Each row is a point. Each copy is the shape, with its points in the same order, turned, moved and blurred by noise. Some copies are also mirrored. Which?
In the rows, 128 means zero.

Shape (8 x 3):
[[114 165 113]
 [ 98  82 146]
 [141 106 173]
 [165  97 126]
 [167 141 103]
 [154 112 152]
 [ 96 135 103]
 [145 176  83]]
Copy 1, 8 rows:
[[159 119 136]
 [ 86 111  88]
 [ 75 141 134]
 [101 180 111]
 [148 176 129]
 [ 90 156 134]
 [149 111 105]
 [186 156 141]]
Copy 1 is: mirrored
Copy 2, 8 rows:
[[130 117 130]
 [ 94 146 204]
 [108 190 173]
 [ 72 175 145]
 [ 91 149 103]
 [104 181 156]
 [112 103 154]
 [112 113  90]]
Copy 2 is: mirrored

Shape, 6 rows:
[[107 148 118]
 [105 121 162]
 [132  58 118]
 [131 155 130]
 [130 119 209]
 [114 148  82]]
Copy 1 (6 x 3):
[[110 140 125]
 [139 130 159]
 [191 165  97]
 [111 118 119]
 [165  84 167]
 [ 86 168  96]]
Copy 1 is: mirrored
Copy 2:
[[153 104 135]
 [115 123 167]
 [ 66  85 118]
 [146 135 132]
 [ 83 166 181]
 [164  92 107]]
Copy 2 is: mirrored
Copy 3, 6 rows:
[[150 141  97]
 [101 119  89]
 [ 75 170 149]
 [149 117 113]
 [ 79  73  96]
 [167 163 117]]
Copy 3 is: mirrored
Copy 4 (6 x 3):
[[110 119 140]
 [157 107 129]
 [137 124  52]
 [119 141 144]
 [205 130 137]
 [ 75 127 128]]
Copy 4 is: only turned

Shape (9 x 4):
[[142 187 110  89]
 [132 115 168 118]
 [137 172 114 109]
 [164  94 147 136]
 [156  77  83 134]
 [ 92  97 108 139]
 [151 123 137 102]
 [122 146  78 164]
 [138 179  98  81]]
Copy 1:
[[ 52 137 104 104]
 [145 151 108 120]
 [ 63 133 120 120]
 [142 141 110 171]
 [122  82 103 186]
 [139  78 138 123]
 [110 141  94 136]
 [ 80  93 159 150]
 [ 42 125  97 108]]
Copy 1 is: only turned
Copy 2, 9 rows:
[[106  94 114 180]
 [106 119 142  92]
 [115 113 118 173]
 [138 109 153  89]
 [197 113 115 102]
 [144 174 102 103]
 [121  98 123 112]
 [171 162 127 169]
 [113  99  96 179]]
Copy 2 is: mirrored
Copy 3:
[[176 161  83  81]
 [121 156 162 123]
 [166 147  94  91]
 [ 84 134 151 102]
 [ 71 107  96 116]
 [119 113 109 162]
 [116 161 122  96]
 [148  78  96 113]
 [170 172  62  96]]
Copy 3 is: only turned

Shape (7 x 4):
[[179  80 108 124]
 [184 144 143 148]
 [144  91 150 175]
 [ 90 111 149 133]
 [108 155 120  85]
 [ 99 158 102 104]
 [165 133 153 112]]
Copy 1, 7 rows:
[[192 102 165 137]
 [154 114 126 188]
 [141  62 121 132]
 [100 112 139 104]
 [118 181 154 124]
 [127 179 132 112]
 [137 123 157 171]]
Copy 1 is: only turned
Copy 2 (7 x 4):
[[ 99 200 165 174]
 [ 94 194 100 129]
 [126 156 107 181]
 [120 104 140 145]
 [ 96 128 167  87]
 [122 131 165  81]
 [ 72 163 123 131]]
Copy 2 is: only turned

Shape (9 x 6):
[[163 128 170 143  94 162]
 [141 108  95  91  97 171]
 [128 112 115 157  98 131]
 [105 133  79 168 116 125]
 [143 143 170 111  82  92]
 [ 70 106 170 130 114 111]
 [152 196 104  79 164 129]
 [134 114 146 156 144 151]
 [ 87 108 137  91 164  89]]
Copy 1 (9 x 6):
[[ 98 131 128 130  85  63]
 [149 155 112 130  81 137]
 [103 142  93 114 135 102]
 [106 136  61 139 156 123]
 [ 74  94 160 116 113 113]
 [128  67 112  90 146  94]
 [132 107 142 223 120 146]
 [132 126 109 142 135  62]
 [162  80 145 125 177 129]]
Copy 1 is: only turned
Copy 2:
[[127  98 185 118 145  84]
 [102 128 127  89  96 118]
 [ 80 110 146 144 147 115]
 [ 53 135 128 138 170 134]
 [126  52 120 126 163  81]
 [142 124 104 182 169  94]
 [127 109 103  40 194 145]
 [127 128 168 137 163 130]
 [153 115  74 148 169 155]]
Copy 2 is: mirrored
Copy 3 (9 x 6):
[[ 95 144  94 170 168 161]
 [162 147 109 147 159  92]
 [150 138  91 130 138 167]
 [161 138  84  82 133 161]
 [ 92 103  63 171 110 143]
 [110 148 117 143  71 165]
 [ 91  80 109  83 153  75]
 [114 134 133 124 153 169]
 [121 102 147 117  66 130]]
Copy 3 is: only turned
Copy 4:
[[122  95 118  66 129 140]
 [143  84 122 136 166 178]
 [128 148 115  84 152 175]
 [151 182 130 105 148 171]
 [117 114  56  93  93 131]
 [ 94 152  83 106 166  97]
 [184 129 144 165  78 120]
 [106 137 159  84 144 128]
 [ 93 164 108 181 133 111]]
Copy 4 is: only turned

Shape, 11 rows:
[[149 132 118 121 125 106]
 [156 136  82 123  83  71]
 [135 194 117 104 136 162]
 [158 127 136  78 120  82]
 [209 134 105 137 123 150]
 [128 143 176 117 189  86]
 [160 124 124 188  87 140]
 [141  96 167 112 164  80]
 [163 145 133 107  76 152]
 [ 92 131  75 135 126 104]
 [119 165 122 122 123 123]]
Copy 1 (11 x 6):
[[119 143 143 129  97 126]
 [ 85 183 151 153 100 101]
 [183 163 166 133 108 181]
 [115 169 114  94  84 131]
 [110 117 193 129  76 157]
 [156 105  73 126  83 148]
 [ 89 109 172 162 145 146]
 [125 109  83  94  85 119]
 [106 160 172 109 130 171]
 [154 151 147 149 132  79]
 [152 158 131 146 124 141]]
Copy 1 is: mirrored
Copy 2:
[[127 128 120  97 115 145]
 [136 146  66 106 104 167]
 [ 95 171 139 103 129  78]
 [102 133 118  64 129 177]
 [184 163 141  79 118 119]
 [ 79  68 154  60 116 128]
 [187 119 117 137 144 119]
 [108  73 159  71 119 174]
 [138 172 122 108 171 133]
 [100 127 107 153  78 142]
 [ 98 134 119 116 126 112]]
Copy 2 is: mirrored
Copy 3:
[[124 144  83 113 123 102]
 [106 137  49 112  94  72]
 [ 99 169 160 125 136  88]
 [102 151  56 138 158 108]
 [113 158 110  43 133  88]
 [156 183  85 146 157 162]
 [105 126 107  64  75 135]
 [149 132  59 132 160 155]
 [ 61 130 119  99 116 106]
 [151 122  99 151  83  89]
 [109 155 120 137 104 102]]
Copy 3 is: mirrored

Shape (11 x 8):
[[148  81 102  90 119  79 147 131]
 [ 75 122 137 180 160 131  92  98]
 [153 183 181  82  71 111 156 182]
 [179 128 142 136 130  78 168 184]
 [145 140 103 104 131  94 150 172]
 [102 101 121 108 161 148  80 135]
 [142 150  89 166 153 134 126 118]
 [115 148 147 146 181 175 139 105]
 [186 102  97  85 117  87 132 124]
 [121 156 178 152 161 135  79 135]
 [149  93 103 123 111 169 128 134]]
Copy 1:
[[168 147 126 125 131 152 141 192]
 [116  79  97 121  83 107  85  86]
 [ 59 181 163  94 175 153 168 126]
 [110 165 162  78  92 152 166 168]
 [147 152 131  81 124 164 162 140]
 [164 115  97 120 130  96 124  92]
 [139  90 127 129  82 152 165  93]
 [129  96 167 150  90 119 114  68]
 [170 128 131 114 153 156 165 178]
 [ 97  96 142  91 117  85 125  89]
 [146 130 118 172 123 127 179 119]]
Copy 1 is: mirrored
Copy 2:
[[178 140 160 139 131 131 119  76]
 [ 92 144  98 113 141 100 112 185]
 [133  82  82 139  95 186 191  48]
 [167  57 138 128  92 154 116  88]
 [134 102 148 146 122 172 116  83]
 [108 162 127  80 159 145 115 132]
 [113  90 150 143 162 138 126 164]
 [ 70 101 147  95 137 105 162 153]
 [186 116 158 136 167 140 128  69]
 [ 94  95  75  78 146 127 130 146]
 [157 135 165 107 145 160 169 144]]
Copy 2 is: only turned

Shape, 13 rows:
[[128 150  70 200 141 105 196 122 144]
 [ 93 125 144 129  94  62  96  88 151]
 [121 163 146 109 153 152 142 147 112]
 [155 177 147 103 116 154 125 152 132]
 [ 80 102 137 139  99  56  60 119 127]
 [126 144 135  97  86 115 150 158 116]
 [ 87 125 116 132 110  61  74  98 134]
 [126 141  79 161 108 137 130 122 158]
 [161 162 138 118 115 137 140 112  93]
 [173 111  92 185 145 113 172 136 181]
 [121 154 149 110 118 157 168 120 135]
 [151 136 105  79 135 145 161 133 127]
 [135  96  78 225 133 142 172 113 142]]
Copy 1 (13 x 9):
[[183 114 106 181 153 166  94  91  47]
 [131 153 121 145 112 197  97 183 162]
 [121 141 134 126 134  87 128 130  92]
 [127 169 170 135 160 104 141 136 108]
 [145 138 141 110  77 201 105 171 178]
 [153 121 163 138 147 106 140 170 118]
 [136 151 129 146  80 194  95 161 149]
 [173 150 121 161 144 156 130 100 117]
 [114 138 179 157 148 103 105 119 115]
 [154 124 128 139 180 197 130  84  59]
 [118 136 130 148 170  93 128 142 111]
 [109 119 155 167 148 110 166 127  87]
 [183  94  97 158 166 176 103  47  89]]
Copy 1 is: mirrored
Copy 2 (13 x 9):
[[ 91 106 166 136 194 100 156 162 176]
 [ 74 158 113 132  61 133 149 135 130]
 [169 164 147  87 145 156 149 111 149]
 [182 127 125 104 125 170 164 104 156]
 [ 64 164  86 111  69 110 127  98 113]
 [141 150  92 128 136 180 140 118 159]
 [ 73 157  99 106  73 107 146 134 111]
 [130 104 131 122 128  95 135 150 176]
 [143 113 144  88 127 191 141 129 142]
 [123  90 171 180 171  93 138 129 143]
 [166 158 151 120 127 170 141 136 177]
 [187 140 124 125 152 161 131 156 127]
 [ 93  95 184 136 171  81  96 141 181]]
Copy 2 is: only turned
Copy 3 (13 x 9):
[[164 165  81 104 112 146  92  80 198]
 [160 200 156 116 110 157  96 129  63]
 [119  91 111 133 127 147 111 152 123]
 [120  93 129 147  93 115 135 143 116]
 [159 193 156  81 123 176 129 121  39]
 [ 88 152 120 127  99 130 141 142 113]
 [170 189 150  93 136 150 108 113  58]
 [178 156 130 135 122 132 139 105 149]
 [129 117 137 104  95 113 111 169 141]
 [154 139 146 122  97 166 108  56 196]
 [118 130 122 162 110 144 105 162 141]
 [ 94 120 151 138 138 114 116 135 154]
 [193 164 122 102 119 189 126  96 217]]
Copy 3 is: mirrored
Copy 4:
[[116 145 135  95 116  60  39 160  89]
 [106  95 196  72 117 130 146 109 124]
 [124 117  82 140 122  77 138 105 138]
 [138 133  88 132 121 108 126 104 180]
 [ 68  86 184  77 152 155 154 105 115]
 [138 158 130 119 158  99 145 105 144]
 [ 83  92 174  62 125 138 141  94 106]
 [134 111 118  74 139 110  69 134 124]
 [148 128 120 150 117 107 107  78 137]
 [136 143 121 108 105 121  61 199 101]
 [167 114 114 125 125  69 130 119 149]
 [172 146  87 118 123 105 132 109 113]
 [134  97 137 119 143  98  24 176  79]]
Copy 4 is: mirrored
